Each row of a before or after table is a point. One or more steps were done to the points. Then noise was added and the rows were shuffled. The steps act on columns, c1 being the first. Name the steps. A step turns or swaps two columns, mirrors them in a line or flattens them onto one, adds a multiple of one to another, or multiplies or shifts one. Angles are multiples of 10 degrees, from the lower column toward the higher: turns from -170 to 170, lines from 10 to 170 but not 90. Use the fewest steps. Two steps may share a column if one is a turn and the other turns, adds or multiplies; they go together, in the order done. Otherwise the lowest column goes first.

Before (8 x 2):
[[ 44 -39]
 [-22  -3]
 [-24  -8]
 [ -7  -9]
 [ 22  19]
 [-11 -55]
 [-23 -52]
 [ 12  -2]]
After (8 x 2):
[[ -8   9]
 [ 24 -11]
 [ 19 -11]
 [ -9  58]
 [ 44  35]
 [-29  -1]
 [ 52  23]
 [ 12   2]]
Steps: turn c1 and c2 by 140 degrees

Before (11 x 4):
[[ 12 -36  28 -37]
 [ 26  14  60 -37]
 [-20  -3  13  -5]
 [-12  11  -1 -11]
 [  3   8  12  12]
 [-27  34  13   3]
 [  1 -15  -1 -54]
 [-10  -6  -7 -13]
 [-16   2  48  -6]
 [ 18 -10  35 -27]
 [-13 -33  20  -9]]
After (11 x 4):
[[ 13  38  24 -28]
 [-12  -4 -10 -18]
 [-16  44 -18 -18]
 [ 19  36  -2 -15]
 [-13  31  24 -19]
 [ 25  52 -33 -19]
 [  0   4  14 -54]
 [-27   1 -37 -16]
 [  2   9 -11  14]
 [-10  -4   8 -19]
 [-21  14   0 -19]]
Steps: add 0.7 times c1 to c4; turn c2 and c3 by -110 degrees

Before (8 x 8):
[[-17  -1 -19 -12 -18  24 -40   1]
 [-11  -2  -8 -42 -28   8 -15 -11]
 [ -3   8 -30   1 -25 -22  -8   6]
 [  5  38  10  12  24 -13   8 -26]
 [ -4  13   5   2  15 -14  11  23]
 [ 25  15  46  53 -19  21  46 -37]
 [-32  10 -27 -10 -14  13   6  -4]
 [ 42  43  -1  25  18   0  42   4]]
After (8 x 8):
[[ 25  11  46 -36 -20  24  61 -37]
 [-11  -4 -10   7 -29   7 -45 -11]
 [-16  -5 -19  37 -18  24 -19   0]
 [ -4  14   5 -10  15 -10   2  23]
 [ -4  12 -29   8 -25 -21  -1   7]
 [  6  40  11  -7  23  -5  13 -27]
 [ 42  41  -2 -37  16   7  33   5]
 [-31   7 -26  -8 -12  15  -9  -4]]
Steps: turn c2 and c6 by 10 degrees; turn c4 and c7 by 80 degrees

Before (13 x 11):
[[ 18 -15 -29  -1 -19 -11 -26  20 -41 -26  24]
 [ 10 -30  -5  -9 -34  45   2  54 -27  -1  23]
 [ -9  -1 -48 -23 -27  18 -18 -22   0  26 -14]
 [ 30  22 -28  -8  25  23 -22  10  18  41  23]
 [-26  20 -14  23 -16   8   7  20 -21  12  37]
 [-24  26   0 -11 -45 -32 -38 -10   2  -4 -28]
 [ -5 -29  13 -33 -11 -26  10  16 -36  36  -2]
 [-45  -5   9  21  29  22 -21   0  16 -13  16]
 [-18  37 -24  25   3 -16 -31  31  -1 -10 -18]
 [-37   1  10 -23 -21 -24   2  51  10 -41   1]
 [-29 -36 -38  32  29  12 -13  23  15 -27  13]
 [ 30 -10 -38   3 -38 -39 -24  21  27  -7 -10]
 [ 29 -38  -5 -15  26  -3  43 -17   3  19  -6]]
After (13 x 11):
[[-16  16   8  19  30  18 -16 -38 -16  12  17]
 [-32 -13   1  -1 -46 -15  20 -17   9 -32  44]
 [-14  14 -51  -3 -26 -12  10   7  25  30  23]
 [ 23 -13   8   9 -20  21   1 -58  25 -40  -1]
 [ 35  -8 -38  24 -39 -14   5  15   3 -38  25]
 [ 22  18  15 -42 -11 -41   2 -16  27  -5  -8]
 [ 20  33  -6   1  22 -17  15  34  15   6 -41]
 [ 23  28 -34  19  31  30 -15 -38 -31  -2  13]
 [ -1 -39 -24   1   1   0  13 -32 -23 -16  33]
 [ 10 -32 -30  16  27 -22 -25  21  10  41  21]
 [ -6 -18 -16 -18 -14  -7 -34 -33 -28  13 -12]
 [ 32   0 -26 -42 -20  17 -29   2  -8 -22  20]
 [ 58  -1  -4 -29 -32  22 -23 -19   6  39  -6]]
Steps: turn c1 and c8 by 120 degrees; turn c1 and c2 by 150 degrees; turn c4 and c9 by -80 degrees; turn c6 and c10 by 60 degrees; mirror c7 and c11 in the line at 140 degrees

Before (12 x 14):
[[  8  12  24  18 -18   4 -21 -22 -25  -4 -20 -14   6   5]
 [ 38 -20 -12  12  27 -10 -17  18 -28 -13  13  26   7 -35]
 [ 20  16  18  32 -16  14 -23  -8   1  20  -7  14  30  -1]
 [-18 -29  32  13  -6 -26   2  16  12 -15   0  15  -7  22]
 [-21 -11   0  16  -8 -15  14  34  14 -10  16 -12 -31  12]
 [ 29  10  14  18   0  12 -20 -27   6  -2  -9 -11  25  36]
 [ 12 -10  10   2  -9 -20  46  33  -4 -14  -3  20 -27   8]
 [ -4  -2 -36   5  32  15  -2 -33 -33  26 -26  17  18 -26]
 [ 33 -50 -27  17  15   8 -25  12 -33  24  -7  26 -12 -20]
 [-10  -1  45   2  -9  23  10  -2   0   0  12 -12   5  23]
 [ 20   3 -20  15  29  -1 -24 -21 -44  29   6  36  -7 -10]
 [ -8 -11  31  18   8 -27  27  30  -3  10  -2 -20  -7  18]]
After (12 x 14):
[[-61   2 -28   1  21  15 -24  13  17  16  31 -26  -4  25]
 [ -6  30  16 -39  -1 -10 -20 -26   7   0 -14   9  34 -16]
 [  1  -3 -38  13  26  -4  -3 -34  33  34  17 -30  31  23]
 [-13 -32  30 -22 -14 -12   3  15 -14  -6  -5 -12 -31  -8]
 [-14   4  10  -7 -11   7  47  31  -3  -8   9 -21 -41  -3]
 [ -6 -12  32 -24  12  -9  25  30  12   7  -6  18 -34  -3]
 [  1 -25   0 -21 -11  14  14  33 -15  -8  -7  20 -41   0]
 [  3  -8  44 -17   3  12  10  -1  -4  -7   3  17  27 -14]
 [-37  23 -13  15 -13 -13 -17  16   1  28  36 -15  -3  35]
 [  7  12  24 -16  -6  -2 -21 -21  35 -20   3   2   8  10]
 [ -6  16 -20  -6  27   6 -24 -17   9  28  49 -29  -8  19]
 [  5  24  18 -23  18 -13 -25  -7  -2 -19  -2 -15  40  20]]
Steps: mirror c1 and c2 in the line at 60 degrees; turn c4 and c14 by 140 degrees; swap c5 and c10; turn c6 and c13 by 50 degrees; multiply c13 by 1.3; turn c11 and c12 by 150 degrees; turn c9 and c11 by -130 degrees
